Each row is a point. Each copy is the shape, with its points in the same order, stretched, turned, moved and blurred by noise. Some copies are also mirrored. Which?
(in the rows, 128 means zero)

Shape (5 x 2):
[[103 184]
 [170 190]
 [162 135]
 [103 105]
 [145  91]]
Copy 1:
[[ 70 136]
 [ 96 218]
 [134 192]
 [141 100]
 [163 145]]
Copy 1 is: only turned
Copy 2 (5 x 2):
[[ 72 147]
 [122 192]
 [140 136]
 [ 97  78]
 [139  86]]
Copy 2 is: only turned
Copy 3 (5 x 2):
[[180 118]
 [193  57]
 [136  72]
 [115 141]
 [107 108]]
Copy 3 is: only turned
Copy 4, 5 rows:
[[176 167]
 [120 234]
 [ 90 173]
 [122 106]
 [ 70 122]]
Copy 4 is: mirrored

Shape (6 x 3):
[[ 98 120 190]
 [184  81 102]
 [ 87 164  94]
 [ 73  95 141]
 [184 151 207]
 [106 130  88]]
Copy 1, 6 rows:
[[114  89  52]
 [ 73 125 148]
 [161 173  98]
 [ 91 145  62]
 [137  24  90]
 [127 173 114]]
Copy 1 is: mirrored
Copy 2:
[[101 112 173]
 [168 112  96]
 [116 187 117]
 [140 152 180]
 [ 75  48 115]
 [142 171 113]]
Copy 2 is: mirrored

Shape (10 x 4):
[[145 130 143 120]
 [231 138 123 140]
 [208 179  89 100]
 [ 78 115 138 126]
 [193 143 145 130]
 [ 72 142 124 164]
 [116 160 177  79]
 [ 80 196 120  28]
 [180 145 127 116]
 [104 101 146  90]]
Copy 1:
[[117 101 156 130]
 [181  67 204  71]
 [133 114 243  46]
 [ 81 141 110 160]
 [150  83 189 110]
 [ 94 184 114 161]
 [ 72 116 171 171]
 [ 10 172 207 127]
 [135  96 191  96]
 [ 80  96 122 148]]
Copy 1 is: only turned
Copy 2:
[[124 129 150 148]
 [119  81 151 192]
 [156  44 140 143]
 [113 166 136 107]
 [132 110 155 178]
 [146 182 107 126]
 [148 144 191 123]
 [181 104 171  57]
 [127  92 156 156]
 [ 95 133 174 102]]
Copy 2 is: only turned

Shape (9 x 6):
[[153  80  55 111  88 129]
 [ 75 105 124  90 147 166]
 [147 113 162 157 116 140]
 [116 161 134  63 190 109]
 [ 79 158  88 136  78  72]
 [ 81 173 127 153 160 156]
 [179  88  95  55 110 188]
 [136 116 163 152 193 141]
 [180 161 173 179 148  82]]
Copy 1, 9 rows:
[[ 70 134 148  46 127 100]
 [ 98  91 144 118 146 209]
 [143 148 163 129  95 102]
 [ 73 107  54 171 113 201]
 [112  78 120 119 158  66]
 [121 138 129 154 169 135]
 [  8 161 162  76 105 169]
 [170 149 110 144  96 167]
 [177 183 105 165  75  77]]
Copy 1 is: mirrored
Copy 2 (9 x 6):
[[142  76 162 150 152  35]
 [118 145 146 100  99  84]
 [112 105 143 163  91 167]
 [148 180 113 119 170  72]
 [126  71  82 107 155  72]
 [ 78 148  91 135 108 100]
 [180 126 178 174 122  32]
 [ 82 157 148 153 114 166]
 [106 117 107 185 144 189]]
Copy 2 is: mirrored
Copy 3, 9 rows:
[[171  97 181  62 159  58]
 [139  92  67 140 167 101]
 [161 150 118 155 128 138]
 [145  68  63 140  42  80]
 [ 48 157 209  88 125 109]
 [115 146  86 161 119  70]
 [224  91  63  58 145  59]
 [184  96  75 208  80 106]
 [155 150 137 178  32 140]]
Copy 3 is: mirrored
